Every row gives one point. The last column is the point's height on a tilted bowl or saddle (a function of degree 2), plus a little noise. Count its main directions that bend up, bend down and stay straight.

Points (17 x 4):
[[ 17  28   2  -6]
 [ -5   4  34   7]
 [ 33  30   8 -15]
 [-14  -7  27   8]
 [ 47 -24   1 -27]
 [ 22   1 -41 -34]
 [ -1  19  -9  -1]
 [ -3  15 -17  -4]
 [-28 -22  11   0]
 [  6 -40 -34 -33]
 [  6 -24 -16  -9]
 [-63 -47  -6 -41]
 [  5 -45 -18 -22]
 [ 21 -44 -49 -60]
 [ 44  19 -39 -53]
 [ -3  62  84 -59]
 [-75 -12  56 -47]]
Directions: 0 up, 3 down, 0 straight

Points (26 x 5):
[[ 17   9  -9  -8   3]
 [ 21  15 -39 -40 -46]
 [-26 -28  18  44 -12]
 [  9  14  18  22   8]
 [ 29   7 -30  35  -5]
 [-18 -18 -36  25 -23]
 [ 33 -20 -26  -5  -6]
 [-37  15  -2  52 -36]
 [ -4   6  -3 -41 -19]
 [-37   6  24 -26 -12]
 [ -2  34 -45 -58 -70]
 [-33 -39   1 -14 -17]
 [-17 -13  39  23  -7]
 [  0 -19 -29 -61 -70]
 [-62  58 -18  42 -66]
 [-10   1 -51   1 -38]
 [-17  30  24 -10   3]
 [  3 -22  10   5  10]
 [  5 -58 -16   4  -1]
 [-34 -58  11  36 -15]
 [ 13  54  19  45 -15]
 [-33   1 -10 -28 -21]
 [-53  -5  13  -3 -19]
 [ -5  33  -3  -1   4]
 [-28 -38 -53 -27 -72]
 [ -9  95  44  -3  -9]]
Directions: 0 up, 3 down, 1 straight

Points (24 x 5):
[[-43  -9 -13 -38  23]
 [-26  16  -2 -85  45]
 [-12 -30  23  36   7]
 [ 27 -67  18 -21  35]
 [-14  15  -3  22  12]
 [ 24 -34  38 -56  39]
 [  3   0  17 -36  18]
 [-65   3   3   4  12]
 [ 10   2  24  -8  13]
 [ 60 -13 -25 -40  65]
 [-35 -50 -19  46  26]
 [  5  51  -8  16  32]
 [-38 -31 -23 -52  39]
 [-72   7 -12  -4  21]
 [-57  51  -3  17  27]
 [  0 -19 -42  32  32]
 [  6  67  -8 -12  41]
 [  2 -22   2  10  11]
 [-51   2  -9  28  14]
 [  1   6 -15 -35  25]
 [ 31  -4  39  46  27]
 [ 35   3   1  55  36]
 [-52 -18 -16  21  16]
 [ 17  28 -71  43  66]]
Directions: 4 up, 0 down, 0 straight

Points:
[[ -6 -27 -28  28   4  89  75]
 [ 74 -36  60  14 -41 -15  41]
 [ -9  31 -53 -12  29  -5  10]
 [ 70  88 -14  -9 -15 -59  51]
 [  7  22  41 -27  38  26  16]
 [-16  15 -50  53 -17  47  56]
 [ 10 -42 -54 -17 -12  11  36]
 [-14 -35   9   9  -7 -61  -3]
 [ 17  -1 -42 -22  68  30  54]
 [ 24   0 -22 -37  13  30  27]
 [-24  23  38 -32   4 -54 -13]
 [-17  24 -26 -10  35 -36  -1]
 [ 31 -31  12  -1  24  42  46]
 [ 23 -26 -20  40 -31  -2  22]
 [-56  39  27 -19 -31  12 -31]
 [ 29  22  30 -65   1  55  18]
 [-31  28 -70  16 -19 -24   3]
 [ -4   8   7 -35   4   5  -9]
 [-47  -2 -27  -2 -12 -19 -25]
 [ 33  23 -41 -10 -31   3  22]
 [-28  27  17  32  35  56  42]
 [-28   5  -4   8  24 -10  -8]
 [-29  29 -21   2 -11  32   1]
 [ 26 -41  23   1  -5  -6  20]
 [-26   1  -2 -52   0  15 -15]
 [-35   6  43  17   5  22  -5]
 [ 55  19 -37 -31  37 -14  58]
 [ 50 -23 -11  34   4  -6  44]
 [-36  32 -11 -31  82  56  37]
 [ 19  57  20 -27  20 -26   7]
 [ -2   8 -51  19 -23 -12  11]
 [-16 -16  -6   2 -20  39   8]
 [ -1  49 -14 -56 -10  -1 -17]
 [-57  26  28 -10   6   4 -24]
 [ 23  -4  37  12  62 -32  50]
 [-20  10 -27  52 -37 -41  -3]
 [ 51   1 -36 -16 -63 -19  39]
 [-10  -1 -27  20 -12  35  19]
 [ 35 -43  73  21  -8  -5  25]
 [ 62  -4  35 -69  30 -14  68]
 [-21  39  -4 -77  -5 -21 -27]
 [ 11  38  -6 -11   1 -46   2]
 [-13 -28 -62 -72  -1  19  26]]
Directions: 4 up, 0 down, 2 straight
